Each row is a point. Each copy is the shape, with its points in the same order, stretched, turned, moved and blurred by noise. Say if it was mirrored as well.

Shape (8 x 2):
[[ 41  43]
 [-44  24]
 [  3  33]
 [ 53 -16]
 [ 32 -12]
 [ 34 -13]
 [-12 -20]
 [ 45  28]]
Copy 1 (8 x 2):
[[-45  26]
 [ 29  40]
 [ -8  31]
 [-38 -33]
 [-22 -22]
 [-26 -21]
 [ 18  -9]
 [-41  15]]
Copy 1 is: mirrored
Copy 2 (8 x 2):
[[ 45  20]
 [-29  40]
 [ 13  28]
 [ 36 -39]
 [ 21 -27]
 [ 22 -27]
 [-18 -15]
 [ 44   4]]
Copy 2 is: only turned

Shape (8 x 4):
[[ 16  42   0  -3]
 [-35  16   8 -11]
 [  1  21 -34   5]
 [  0 -23  -1 -11]
 [-23  -8  22  45]
 [-53 -40  53  44]
 [ -8  28  -3 -29]
 [ 13  14 -15  48]]
Copy 1 (8 x 4):
[[  9  27 -27 -27]
 [-11  -3  22 -25]
 [-15  -1 -27  -2]
 [ 17 -13  13   8]
 [-10  39  29  34]
 [-12  31  76  44]
 [  8 -16   2 -48]
 [ -8  37 -22  30]]
Copy 1 is: only turned
Copy 2 (8 x 4):
[[ 34  29  -1  -6]
 [-16  32   7  20]
 [ 14  11 -32  16]
 [-14 -11  10  -3]
 [  3  -5  25  49]
 [-31  -8  57  63]
 [ -2  35  -2 -11]
 [ 41  -5 -12  37]]
Copy 2 is: only turned
Copy 3 (8 x 4):
[[ -6 -14  52  26]
 [-34 -24  19 -11]
 [ -3 -30   7  35]
 [  7  -4  -7 -14]
 [-32  22 -13  10]
 [-50  38 -36 -34]
 [-10 -33  41  -3]
 [ -6  14  -3  56]]
Copy 3 is: mirrored
Copy 4 (8 x 4):
[[ 27  27   0  19]
 [-15   0  43  -5]
 [ -3  17 -16  13]
 [ -8 -10  -8 -37]
 [ -7 -63  14  20]
 [-25 -95  51  -9]
 [  4  33  23 -12]
 [ 11 -24 -29  40]]
Copy 4 is: only turned

Shape (9 x 6):
[[ -5 -15  35  20 -58 -36]
 [ 41 -12 -12  17   7  31]
 [ -5  38  22 -27  24 -38]
 [ 38 -12 -24   5   2 -36]
 [  2  58  39 -34   3 -11]
 [-17 -14 -22  -3   1  47]
 [ -4 -12 -20  10  -9  37]
 [-26  57 -24 -29 -18  -6]
 [ 30  18  43  53  16  -8]]
Copy 1 (9 x 6):
[[ -5 -73  52  39   2 -48]
 [ 31  16  11   3 -11  28]
 [-18 -28 -25  -4  63 -46]
 [ 51 -48   4 -19   3 -11]
 [-22  -5 -21  34  57 -74]
 [-16  41  23 -22 -23  19]
 [ -9  26  24  -8 -31  12]
 [-26  12 -28 -14 -13 -81]
 [-15 -45 -18  54  36  23]]
Copy 1 is: only turned
Copy 2 (9 x 6):
[[ 14 -26 -21  62 -13   6]
 [ 43  -3 -19 -41  10  21]
 [-52  24  20  21  26   8]
 [ 15  -7 -18   1  65  10]
 [-27  31  52  22 -14   7]
 [  3 -30 -23 -44 -30  -9]
 [ 20 -24 -27 -38 -14 -19]
 [-26   8  19 -10   8 -71]
 [ 37  58 -34  24   3  61]]
Copy 2 is: only turned
Copy 3 (9 x 6):
[[ 41 -44 -18 -21 -71  -7]
 [ -9  57   5  16 -20  24]
 [ 49 -11  -2   3  51 -17]
 [ 48  49  14   2 -23 -14]
 [ 33 -33   6  -3  49  28]
 [-45   7  35  18 -16  -8]
 [-29  13  26   7 -31  -1]
 [  4 -17  59 -25  29  -3]
 [ 21  28 -73 -16  -6  23]]
Copy 3 is: mirrored
Copy 4 (9 x 6):
[[ 22  -5 -12  56 -39 -10]
 [ 32  24 -18 -38  19 -29]
 [-30 -25  16 -14 -21 -45]
 [  8  -9 -43 -29 -24 -27]
 [-33   3  19  17   7 -46]
 [ 26   4  24 -21  26  14]
 [ 23  16  12 -16  17  11]
 [-41  21  24   4 -14  20]
 [ 34  13  21  -1 -31 -75]]
Copy 4 is: mirrored
